Each row of a before or after table is a point. One or more steps were done to the points. Then noise was added and the rows were shuffled. The steps act on columns, c1 being the first. Name the steps. A step turns or swaps two columns, mirrors them in a line or flattens them onto one, adds a multiple of one to another, or multiplies or shifts one. Angles are multiples of 10 degrees, from the lower column toward the higher: turns from -170 to 170, lines from 10 to 170 but not 90. Use the fewest steps. Two steps may share a column if one is a turn and the other turns, adds or multiplies; they go together, in the order done. Otherwise the lowest column goes first.
In the rows, zero is written as 128.

Before (12 x 3)
[[105 172 156]
 [134 159 148]
 [173 102  97]
 [173 142 130]
 [190 119  91]
 [121  82 127]
 [122 101  81]
 [137 151 111]
 [136 164 116]
 [149  87 108]
 [117 116 118]
 [157 122 176]]
After (12 x 3)
[[139 158 175]
 [137 116 118]
 [149 185  92]
 [161 166  98]
 [152 121  81]
 [ 95 142 117]
 [ 80 112 156]
 [172 111 125]
 [125 174 129]
 [107 140 109]
 [171 141 108]
 [ 98 139 149]]
Steps: turn c1 and c2 by 80 degrees

Before (13 x 6)
[[101 104 115 126  82 125]
 [129 166 114 179 145 102]
 [177 148 107 129 165 107]
 [171 162 185 103 106 103]
 [113 145 124 107  95 108]
 [103 120 141 119 154 105]
 [126 105 124 115 171 103]
 [107 105 153 126 101 103]
 [193  99 149 108  98 121]
 [123  91 140 128  95 165]
 [119  98 106 120  85 191]
 [101 100 141 107 105 139]
 [128  94 171 110 110 207]]
After (13 x 6)
[[195  97 150 150  99 129]
 [130 165 114  87 145 170]
 [171 161 183 159 106 143]
 [102 119 142 144 154 147]
 [118  99 107 115  86  65]
 [123  89 141 116  92  95]
 [ 99 104 115 131  81 130]
 [177 149 108 135 167 150]
 [113 142 124 152  96 139]
 [126 105 124 148 170 147]
 [102 101 140 144 103 110]
 [128  94 171 119 109  47]
 [107 103 154 137 101 151]]
Steps: turn c4 and c6 by 160 degrees

Before (11 x 11)
[[157 134 135 114 175 135 193 109  84 112 153]
 [113 119  70 155 117 162 107 161 156 168 109]
 [134 120 134 143 107 151  87 119 142 135  87]
 [128 152 135 162 197 126 156  94  85  86 143]
 [108 197  87 134 109 134 164 177  89 162 179]
 [159 151 150 125 183 146 138 113 161 113 110]
 [103 134  98  99 138 160  97 139 144 131 107]
 [148 143 145 141 167 162 176  70 132  62 108]
 [124 182  70 135 122 108 166 154  84 151 114]
 [130 116 134 143 141 153 122 157 142  92  84]
 [145 150 101 140 149 101 158 117 110  87 164]]
After (11 x 11)
[[129  86 133 101 120 152  95 141 139 134 120]
 [126 108 145 159  94 160 188 108 134  60 141]
 [126 142 139 165  64 124 163 115  86  84 151]
 [126 115  69 120 128 106 153 119  84 151 186]
 [125 165 104 140 107 100 161 114 109  86 150]
 [129 156 131 174 119 134 190 106  85 112 134]
 [126 105 100 153 144 157  99 142 144 133 135]
 [130 184  87 111 133 131 142 121  90 164 202]
 [128 109 151 181 101 144 142 124 163 113 150]
 [128 110  69 106 108 163 100 140 156 167 119]
 [132  87 133 130 107 153 112 136 139  89 117]]
Steps: multiply c1 by 0; swap c2 and c11; turn c4 and c5 by -120 degrees; flatten c7 and c8 onto the line at 160 degrees

Before (11 x 14)
[[110  88  89 113 111  91 125 137 134 162 110 163 112 136]
 [123 163 136 117 161  93 112 133 135 132 124 127 156  65]
 [129 156 151 128 116 207 114 122 116 168 115 159 115 140]
 [143 177  84 144 111  95 105 123 114  79 138 120 176 131]
 [137 130 157 131 117  95 119 123 115 100 142 136 129 137]
 [120 147  77 121 107 137 123 153 153 129 140 125 208 107]
 [102 149 136 142 102  95 179 151 133  99 159 217 119 132]
 [132 154 129 141 108  99 107 150 130 155 133 122 146  92]
 [208 152 130 159 149 100 168 155 154 149 124 132 160 134]
 [106 162 150 117 106  97 116 153 114  63 125 161 113  88]
 [120 162 137 120 111 136 193 145 137 152 138 129 126 138]]
After (11 x 14)
[[123 198 135 116 159  90 113 130 128 132 137 123 153  66]
 [142 226  81 143 110  98 106 122 137  79 114 121 179 132]
 [120 196 137 119 111 137 192 143 141 150 137 129 129 139]
 [207 174 127 159 150  97 168 150 123 150 152 131 160 136]
 [110  49  90 113 112  93 124 137 108 162 133 163 110 134]
 [108 194 156 114 109 100 115 153 121  64 113 159 110  88]
 [104 170 136 143 102  93 178 150 159 102 132 218 119 131]
 [139 132 158 128 115  93 122 120 144 102 117 134 128 137]
 [131 181 132 141 105 101 107 150 131 157 131 123 146  94]
 [122 167  74 122 103 137 122 149 143 131 153 124 208 106]
 [131 188 152 127 113 208 116 123 115 168 115 160 116 141]]
Steps: multiply c2 by 2; swap c9 and c11

Before (9 x 20)
[[122 128 132 124 133 157 140 171 125 140 121 171  84 132 140 108  94  96
   88 103]
 [ 90 164 165 166 110 182 109  86 126  84 149 112 153 100  86 135 161 153
   87 119]
 [ 79 132 125  97  82 145 192 102  92 154 141 100  91 113 144 153 149 117
  128 100]
 [106 127 141  78  80 108 153 127 133 169  92 176 144 134 173 111  80 101
  131 146]
 [ 95 112 106 153  80 122 134 112 189 113  86 180  91 116  93 138 101 136
  130 156]
 [126 169 122  82 126 142 147 140 116 152 125 170 107 110 138 155 181 128
  123 163]
 [128 148  96 160  94 143 117 150 120  75 136 128 111 124 182 180  96 136
  116  97]
 [134 132  93 112 156  67 144 160 112 133 133 171 152 118 121 168 161 118
  138 151]
 [132  89 133 160 144 180  91 168 162 162  89 162  94 124 153 109 113 153
  168  83]]
After (9 x 20)
[[131  90 134 160 144 180 181 135  86 163  88 162  94 125 139 109 114 152
  168  82]
 [ 94 113 106 152  81 121 113 134 116 113  85 180  91 141 198 139 101 136
  130 155]
 [135 131  92 112 155  68 137 153 144 133 134 171 152 104 119 168 159 118
  137 151]
 [128 148  95 161  94 143 151 137  92  75 135 129 109 122  86 180  96 135
  116  97]
 [ 79 132 124  97  82 145  63 149 138 154 140 100  91 115  89 152 149 116
  128 100]
 [ 90 164 164 166 110 182 117 131 162  82 149 112 154 180 154 135 160 153
   88 119]
 [106 128 141  77  80 108 107 131  90 169  91 176 145 112 102 110  79 100
  131 146]
 [122 130 133 125 133 157 145 146 120 142 121 172  83  91 120 108  93  96
   88 104]
 [127 169 121  81 126 142 122 155 129 151 126 171 108 119 112 156 182 126
  122 163]]
Steps: turn c7 and c8 by -140 degrees; turn c8 and c14 by 120 degrees; turn c9 and c15 by 130 degrees

Before (11 x 48)
[[118 118 152 123 134 128 109 113 147 133 120 106 130 126 120  73 128 120
  102 110  86 160 137 136 120  96 138 122 121 118 123 145 110 115 142 145
  176 109 110 130 118 133 104 148 125 109 134 132]
 [124 111 139 102 135 123 112 126 135 124 115  93 117 138  99 140 114 117
   82 118 128 110 128 119 118 107 151  83 104  78 124 147 165 127 137 146
  127 112 118 151 129 143 102 114  58 152 120  99]
 [137 116 101 131 164 109 121 111 164 151 161 115 130 124 116 150 115 157
   95 116 143 113 141 119 117 107 129 138 136 100 137 151 103 128 109  36
  100 117 185 139 115 114 109 115 145 148  95 120]
 [159 107 135 102 135 127 106 129 150 125 131 106 122 114  93 118 155 118
   89 125 142 102 137 122 124 162 131 126 122 122 136 142  96 154 124 101
  104 135 119 155 123 101 108 144 146 103 143 105]
 [149 167 150 119 141 113 109  94 140 171 157 106 130 113 100 153 120 156
  114 100 143 120 156 129 137  95 101 141 119 109 111  57 120 153 153 149
  142 118 106 151 129 136 130 145 148 135 139 137]
 [126 110 133 135 154 112 155 124 132 116 133  96 124 194  96 156 133 144
  109 106 143 198 129 134 143 123 135 127 119 119 137 150  96 102  98 154
   95 126 129 138 114 138  99  97 131 144 136 125]
 [138 142 162 133 172 111 113 116 249 168 105 103 136 113 152 168 119 130
   82 125 125 122 137 127 144 107  94 132 129 119 135 151  98 159 143 152
  108 165 119  86 138 141 109 140  66 106 116 112]
 [174 162 143 126 127 113 105 125 136 113 137 118 145 113 105 162 122 128
  176  93 135 132 158 127 116 153 107 137  96 102 138  93  96 121 118 159
  216 127 135 132 118 140 130 139 145 107 125 133]
 [133 119 141 115 152 122 100 128 133 152 140 117 129 134 102 145 114 137
   95  93 122 111 128 128 130 102 164 118 128 125 100 151 112 109 154 146
  117 119 109 153 128  99 156 130 139 100 115 129]
 [138 104 110 117 152 105 114 103 144 139 107 109 137 120 131 160 127 139
   81  96  90 116 155 151 117 110 112 127 102 113 130 111  97 123 144  24
  116  96 115  90 146 129 103 152  89 136 102 130]
 [130 119 160 135 132 118 161 123 147 125 105 119 140 133 126 167 177 149
   83 193 135 138 137 124 127 118 135 139 134 123  81 153 145 127 151 152
  116 103 111 138 142 117 123 135 135 151  85 106]]
After (11 x 48)
[[129 119 160 137 132 117 160 123 148 125 106 119 140 134 124 167 176 148
   81 193 136 119 138 127 127 119 135 139 133 123 125 152 144 126 153 152
   78 102 112 139 142 118 122 134 135 150  87 105]
 [158 107 135 101 136 127 105 131 150 125 132 108 120 116 105 117 154 119
   89 125 142 164 141 123 124 162 131 126 120 121 103 141  96 154 125 100
  132 134 120 156 121 102 108 144 145 101 143 105]
 [133 121 140 113 152 122  98 128 132 153 139 116 129 135 111 146 114 138
   95  93 120 152 127 128 131 102 163 118 128 126 124 151 112 109 152 145
   98 120 109 153 126  99 155 131 140 100 114 128]
 [138 144 162 132 172 111 112 116 251 169 104 103 136 114 151 167 118 131
   83 125 127 125 135 129 143 106  92 134 129 119 104 151 100 160 142 151
  131 165 117  86 138 139 110 139  65 105 116 114]
 [138 113 102 130 164 109 121 109 165 151 160 114 132 123 120 151 116 157
   95 116 145 146 140 119 117 108 128 139 135 100  99 152 103 130 110  36
  132 118 186 140 113 115 111 116 145 148  94 119]
 [119 119 151 125 134 130 110 113 147 134 121 108 130 127 111  74 127 119
  101 110  85 101 136 137 120  97 137 121 120 118 176 144 110 117 141 146
  133 109 111 131 118 132 102 147 126 110 135 131]
 [123 110 139 101 136 122 113 125 135 122 115  94 119 137 104 139 112 118
   84 118 128 155 128 119 118 109 151  83 105  79 128 147 163 127 136 148
  123 112 118 151 131 143 102 113  59 152 121 100]
 [124 111 132 136 154 114 153 125 131 115 133  97 123 191  73 155 132 144
  107 105 144  73 129 133 142 123 136 126 121 118  94 150  98 102  97 153
  132 125 128 139 113 137 100  99 132 143 135 125]
 [136 102 110 118 153 105 114 102 145 138 107 109 138 121 136 158 125 139
   82  94  90 138 155 150 117 110 113 128 103 112 116 111  98 123 143  23
  128  96 113  90 144 127 102 152  91 134 102 131]
 [148 167 149 120 141 113 109  92 139 170 158 105 129 113 106 153 119 157
  113 100 143 146 156 131 137  95 103 141 119 108 144  55 120 153 154 148
  114 119 107 151 129 136 131 145 148 134 140 137]
 [173 161 140 124 126 112 106 127 136 112 136 121 146 115 106 164 122 128
  174  93 135 131 156 128 115 153 107 135  97 101 215  91  95 120 118 160
  152 128 135 131 118 140 132 137 147 107 124 134]]
Steps: mirror c15 and c22 in the line at 170 degrees; mirror c31 and c37 in the line at 50 degrees
